Each point is reached from the start by the listed moves, each made once or not at all, plus a little noise. Is the number of moves made odd or even? Then give how often each move was made.
In the rows, zero is written as 128.

Moves:
(1): [ 68 153]
(2): [175  79]
Start: [120 153]
Points:
[120 150] -> even (0, 0)
[ 58 180] -> odd (1, 0)

Moves:
(1): [109 126 137 154 112 153 151 104]
(2): [142 137 179 127 138 106 140 107]
(3): [123 102 126 163 145  90 115 134]
(4): [119 134 133 125 125 120 143 152]
(5): [115 144  99 138 117  80 126 107]
(6): [145 112 137 126  98 135 107 122]
(7): [101 130 155 113 131 139 106 105]
(8): [152 153 145 160 129 140 116 137]
Start: [133 167 137 111 130 129 142 134]
Points:
[151 168 249 158 128  90 100 121] -> even (0, 1, 1, 1, 0, 1, 1, 1)
[104 172 171 179 129  40 177  99] -> odd (1, 1, 1, 1, 1, 0, 0, 0)
[133 191 158 118 130  61 153  93] -> even (0, 1, 0, 0, 1, 0, 0, 0)
[137 162 226  92 114 123 112  85] -> odd (0, 1, 0, 0, 0, 1, 1, 0)

Moves:
(1): [143 130  89 122 127 130 151 137 146 137 109  99 170 116]
(2): [111 135 124 140 119 154  92 108 121 158  98 106  93 146]
(3): [125 125 125 117  99 119 118 138 124 149 160 124 150 161]
(4): [115 120 126 138 137 129  92 119 107 185 131 174 143  92]
(5): [161 124 163 136 137  96 144 129 131 118  92 169 106 107]
(6): [117 105 151 118 147 115 132 138 128 131 123 123 142 151]
(7): [144 109 117  91 144 128 143 106  92 152 136 136  86 149]
(8): [134 113 114 131 117 109 120 111 130 115 134 122 115 130]
(9): [117 122 122 159 100 111 160 147 117 138 109 106 126 131]
(10): [143 129 124 175 138 126  96 176  96  97 114 123 132  95]
(11): [147 132 136  95  93  87 116 151 107 147  95 119 125 126]
(12): [146 131 139 138 125 155 111 131 120 115 100 145 137 153]
Start: [141 136 108 123  92 114 122 114 132 141 129 145 148 117]
Points:
[186  99 100  64  39  71  52 104  45 236 116 198 136 158] -> even (0, 0, 1, 1, 0, 0, 1, 1, 0, 0, 1, 1)
[166  99 105 120  70  67 111 107 146 183  76 118 155 160] -> even (1, 1, 1, 0, 1, 1, 0, 1, 0, 0, 0, 0)
[196 119  90 126  88  63 153 109 155 129  80 148 154  86] -> odd (1, 0, 0, 0, 1, 0, 0, 1, 0, 0, 0, 0)
[209  93 157 167  24   7  94 212  63 128  32 150 156 145] -> even (0, 0, 1, 0, 1, 1, 0, 1, 1, 1, 1, 1)

Moves:
(1): [128 109 101 137 123  93 164 112 129 128 121 151  80 109 128 117  96 119
 135  89 152 103]
(2): [139 130 152 136 110 126 139 129 127 124 140 121 155 149 122 145 136 103
 117 141 147 137]
(3): [127 135 131 144 123 135 114 142 136 145 123 145 143 138 127 141 114  97
 129 158 141 134]
(4): [174  92 155 134 105 101 130 120 139 127 141 132 121 144 107 140 162 140
 159 110 128 150]
(5): [131 142 142  98 126 160 151 110 112 119 135 134 100 121 129 124 132 150
 150 118 152 147]
(6): [127 106 163 113 109 128 154 122 135 134 118 147 140 125  89 131 111 110
 123 115 140 166]
(7): [100 137 122 129 142 109 130 129 123 129 111 166 131 105 148 137 143 141
 104 134 111  97]
(8): [121 124 103 121 160 151 110 131 148 130 112 139 155 140 116 121 138 103
 101 140 100 132]
(9): [159 115 122 134 113 165 130 124 121 130 163 135  97 138 121  96 149 132
 109 168 109 179]
(10): [100  91 139 152 131 117 142 170 111 101 132 141 124 129  96 112 129 129
 123 146 159 116]
(11): [147 142 132 132 135 126 130 140 138 122  95 122 130 107 110 118 122 126
 134 131 110 149]
(12): [111 115 148 139 140 140  71 115 141  89  92 120 168 105 164 134 111 141
 114 122 134 133]
(13): [120 115 104 123 126 139 131 131 134 108 140 151 143 111 128 155 110 125
  95 130 127 140]
(14): [143 155 128 137 133 115 117 112 134 144 150 134 115 132 116 112 150 164
 142 118 105 101]
(15): [144 117 139 163 137 139 130 123 138 121 138 120 147 132 129 126 132 165
 138 136 107 151]
(16): [123 127 131 119 146 136 126 144 120 126 156 143 126 148 137 145 130 123
 115 137 123 139]
(17): [120 124 125 124 127 151 125 106 130 129 136 130 172 116 131  78 128 128
 127 135 118 121]
(18): [117 141 142 138 143 116 116 130 118 107 122 100 128 131 133 141 134 140
 147 151 130 139]
(19): [111 153 142 117 112 116 147 139 134 107  86 126 147 137 119 122 124 136
 145 119 127 138]
(20): [125 155 133 117 127 132 111 136 162 125 136  99 138 131 158 161 127 143
 114 143 157 127]
Start: [126 148 121 118 122 148 129 143 118 150 139 140 104 132 108 151 122 109
 125 138 141 111]
Points:
[ 65  80 136 137 112  86 206 162 104 131 110 231  69  88  58 140  90  96
  96 111 190  83] -> even (1, 0, 0, 0, 0, 1, 1, 0, 0, 1, 0, 0, 0, 0, 0, 0, 0, 0, 0, 0)
[155 195 178 116 134 181 143 123 164 105 151 124 120  99  76 196 119 207
 144 152 147 211] -> even (0, 0, 0, 0, 1, 1, 0, 0, 0, 0, 1, 0, 1, 1, 1, 0, 0, 1, 0, 1)
[147  32 203 184  85 118 187 177 144  32 109 249 147 108  44 163 116 136
  73 151 155 244] -> odd (1, 1, 0, 1, 0, 1, 1, 0, 1, 1, 1, 1, 1, 0, 1, 1, 0, 0, 1, 0)
[ 70 136 144 170 104  91 188 179 172 111 116 242 133 100  66 186  78 160
  97 144 188 100] -> even (1, 0, 1, 0, 0, 1, 1, 0, 0, 1, 0, 0, 1, 1, 1, 0, 0, 0, 1, 1)
[115 113 118 110 141 140 168 140 153 103 215 248 127 129  90 161 164 140
  71 142 187  80] -> even (1, 1, 0, 1, 1, 0, 1, 1, 0, 1, 0, 0, 1, 1, 0, 1, 1, 0, 0, 1)

Moves:
(1): [126 127 129 139 118 121 135 121 107 136 140 143 145 127 134 111 131 139
 111 122 124 133 114 113 125 111]
(2): [116 130 136 121 121 145 147 124 119 161 118 124 127 111 104 142 108 129
 136 118 128 119 152 112 135 116]
(3): [148 122 128 113 105 124 124 125 135 137 134 121  99 140 130 136 114 118
 132 127 110 126 140 121 135 135]
(4): [127 126 114 120 154 135 116 140 145 111 135 114 124 119 120 109 134 143
 142 123 125  92 140 128 111 125]
(5): [122 138 113 116 158 142 111 126 137 137 120 154 124 115 139 138 159 117
 137 127 142 130 108 117 122 115]
(6): [129 127 117 120 117 141 116 124 122 128 127 113 105 132 123 130 124 150
 138 120 114 129 127 120 133 130]
(7): [137 127 123 143 118 125 132 114 132 138 147 170 114 106 150 136 119 142
 141 137 114 138 117 130 120 123]
(8): [114 129 128 110 112 132 136 122 100 121 130 121 139 141 147 134 130 107
 129 148 125 129 112 144 110 130]
(9): [136 142 125 134 131 129 133 122 118 118 140 130 130 141 144 110 133 137
 107 125 133 133 107 140 103 129]
(10): [107 131 128 134 122 127 137 135 133 118 134 128 133 134 121 133 133 126
 130 133 131 126 113 128 133 138]
(11): [126 121 132 144 107 123 124 121 132 108 122 151 147 135 136 138 127 126
 107 111 128 122 138 133 117 127]
(12): [155 120 143 118 129 118 120 129 136 134 140 118 117 137 114 144 142 137
 136 153 140 108 158 137 101 117]
(13): [115 122 140 133 123 120 126 131 127 124 137  96 110 120 145 148 142 144
 124 114 131 125 135 129 126 114]
(14): [117 130 144 122 119 140 115 119 124 114 139 140 146 140 124 107 150 126
 130 118 118 112 147 144 129 132]
(15): [132 120  99 136 127 133 127 144 133 153 115 125 119 120 127 124 126 112
 150 116 120 144 105 132 136 135]
(16): [143 113 119 137 118 140 119 120 144 128 144 122 128 130 133 129 126 133
 139 126 126 128 118 134 127 122]
(17): [127 125 141 132 139 142 102 145 138 145 138 127 144 120 129 123 132 137
 146 135 139 121 118 132 120 126]
(18): [122 111 122 112 135 120 158 108 123 140 109 146 125 137 139 133 123 147
 119 115 141 128 102 132 122 135]
(19): [103 132 109 140 139 127 133 130 142 140 122 140 153 154 128 137 128 131
 130 131 140 136  99 154 123 110]
(20): [131 119 125 130 129 129 134 135 118 113 134 150 114 141 120 124 107 117
 123 141 148 135 127 142 125 125]
(21): [137 152 133 104 140 146 131 141 118 152 117 121 118  94 120 143 122 112
 149 122 125 126 110 121 158 103]
(22): [115 117 123 105 133 149 120 153 118 139 129 133 140 113 116 127 126 125
 128 120 100 138 129 137 133 135]
(23): [142 140 134 158 147 129 151 125 123 123 121 141 112 152 131 130 133 130
 122 142 127 123 130 114 140 104]
(24): [118 133 137 120 128 144 118 150 140 117 117 135 144 123 118 109 140 104
 149 141 130 147 138 122 122 120]
Start: [132 153 130 112 138 117 137 118 138 115 122 102 150 129 135 111 120 126
 110 101 141 117 124 120 138 122]
Points:
[100 169 140 115 116 177 118 152 121 143 137 154 185 160 118 120 131 137
 122  73  87 101  79 131 176  65] -> odd (1, 0, 1, 0, 0, 1, 0, 0, 0, 1, 1, 0, 0, 1, 0, 0, 1, 0, 1, 0, 1, 1, 1, 0)
[125 120 128 138 156 158 159 144 134 125 168 180 140  93 165 132 113 184
 127  77 136  89  53 131 128  48] -> odd (1, 0, 0, 1, 0, 0, 1, 0, 0, 1, 1, 0, 1, 0, 0, 1, 1, 1, 0, 1, 1, 1, 1, 0)
[ 78 158 113  58 123 150 161 101 122 113 104 193 167 179 156 156 135  76
 116  94 168 106  41 179 132  90] -> even (0, 0, 1, 0, 1, 0, 0, 1, 0, 1, 1, 0, 0, 1, 0, 0, 0, 1, 1, 1, 1, 0, 0, 0)
[166 146 137  60 185 198  79 201 161 119 163  99 158  97  95  77 130 121
 175 132 155  96 120 162  85  73] -> odd (0, 0, 0, 1, 0, 0, 0, 0, 1, 0, 0, 1, 0, 0, 0, 1, 1, 0, 0, 1, 1, 1, 0, 1)
[ 92 183 129 128 114 170 153 109 114 188 137 161 130 120 181 202 129 143
 147  96 125 106  46  97 143   7] -> even (1, 1, 1, 0, 1, 1, 1, 1, 0, 1, 1, 0, 1, 0, 0, 0, 1, 0, 1, 0, 1, 0, 1, 0)
[168 129 113 108 151 176  86 134 135 152 213 140 119 128 197  99 197 151
 165 112  96  75  87 154  55  57] -> odd (1, 0, 1, 1, 1, 0, 1, 1, 1, 0, 0, 1, 1, 1, 1, 1, 1, 0, 0, 0, 0, 1, 1, 0)

Moves:
(1): [128 128 138 143 133 125 117 126 136 106 132 138 120 143 127 133 148 123
 144 124 114 122 136 128 138]
(2): [113 124 116 136 126 146 132 115 136 126 139 112 101 135 128 110 124 135
 134 122 134 134 127 115 128]
(3): [122 133 122 129 125 128 127 118 118 120 135 128 134 120 130 120 131 121
 141 127 150 136 133 121 133]
(4): [119 133 131 114 136 128 130 120 136 130 131 144 128 128 127 136 116 120
 130 124 122 127 121 118 124]
(5): [128 131 133 130 117 137 111 109  97 129 158 119 112 136 116 140 130 137
 121 126 130 139 118 143 140]
(6): [135 123 122 124 135 135 138 120 136 111 140 132 124 105 118 138 131 147
 132 136 130 136 106 127 141]
(7): [140 134 116 113 129 132 131 138 103 121 125 140 132 131 143 132 127 117
 130 138 107 118 124 113 139]
(8): [137 150 104 129 127 143 137 140 133 125 127 113 111 118 112 119 133 136
 127 119 120 125 134 106 120]
(9): [120  94  88 124 140 110 129 140 133 138 125 141 144 156  99 136 111 145
 122 139 119 142 140 143 127]
(10): [136 112 126 129 144 141 129 119 112 113 115 125 131 106 118 126 117 111
 115 125 126 127 133 143 130]
(11): [112 124 142 128 129 131 134 120 111 101 143 142 133 147 143 138 148 136
 136 140 127  90 124 145 144]
(12): [133 142 127 139 121 128 144 125 122 140 156 118 128 135 139 114 121 121
 107 133 141 126 133 133 126]
(13): [148 149 109 132 111 106  91 123 142 105 171 125 126 125 143 137 151 131
 139 135 110 133 123 122 120]
(14): [125 132 119 138 127 124 117 135 124 125 131 125 117 137 130 164 135 132
 127 127 152 132 118 113 129]
(15): [120 125 148 107 153 153 133  99 115 133 117 123 110 125 127 118 147 131
 128 122 126 158 130 137 115]
(16): [123 142 118 135 123 126 122 147 145 132 122 122 128 129 129 135 120 128
 117 143 131 123 122 135 134]
(17): [ 96  98 142 121 115 129 117 141 127 130 136 130 132 137 136 147 116 143
 102 134 110 142 134 136 135]
(18): [118 124 130 141 123 167 120 131 126 126 121 126 123 145 134 150 133 163
 109 130 112 140 108 128 124]
(19): [103 123 147 125 146 123 113 102 122 128 128 124 137 123 130 130 139  99
 142 136 141 147 116 127 121]
(20): [155 126 149 112 141 134 135 145 100 106 123 120 138 125 161 112 113 135
 143 136 132 107 136 146 124]
(21): [147 132 134 118 128 132 126 104 122 117 119 106 152 149 127 132 104 111
 135 120 143 123 121 126 152]
(22): [138 149 134 126  92 129 131 121 130 125 124 104 127 111 116 143 122 137
 123 164 151 132 126 103 122]
(23): [139 147 135 108 105 129 138 141 121 119 113 128 125 125 107 123 116 120
 130 133 136 126 128 127 111]
(24): [141 121 140 125 131 124 118 130 131 124 119 128 133 138 117 114 123 137
 126 122 136 136 131 132 130]
Start: [118 127 126 127 109 136 117 121 125 127 107 125 115 147 120 144 137 123
 131 111 138 128 130 127 112]
Points:
[ 58  84 137  77 137 197  72  66  80  79  85 127 110 248  91 201 113 126
 143 118 149 217 104 105 127] -> even (1, 1, 1, 1, 0, 0, 1, 0, 1, 0, 0, 0, 0, 1, 1, 0, 1, 1, 1, 0, 1, 0, 1, 1)
[ 92  87  89 112 103 148  49  62  98 107 181  84  83 220 102 207 130 165
 116 109 140 207 117 137 134] -> even (0, 1, 0, 0, 1, 0, 0, 0, 1, 0, 0, 0, 1, 1, 1, 0, 1, 0, 0, 0, 1, 0, 0, 0)
[112  86  98  84 142 240 102 108   7  32 125  98 117 190 122 230 111 197
  99 158 134 149  91 169 180] -> odd (0, 0, 1, 0, 1, 1, 1, 1, 1, 1, 1, 0, 0, 1, 1, 1, 1, 1, 0, 1, 1, 0, 0, 0)
[ 61  97 118  82 108 168 145 101 120  92 144 138 100 189  86 137 105 169
 100 151 165 167 123 161 127] -> even (0, 1, 1, 1, 0, 1, 0, 0, 1, 0, 1, 1, 0, 0, 1, 1, 1, 0, 0, 0, 0, 0, 1, 1)
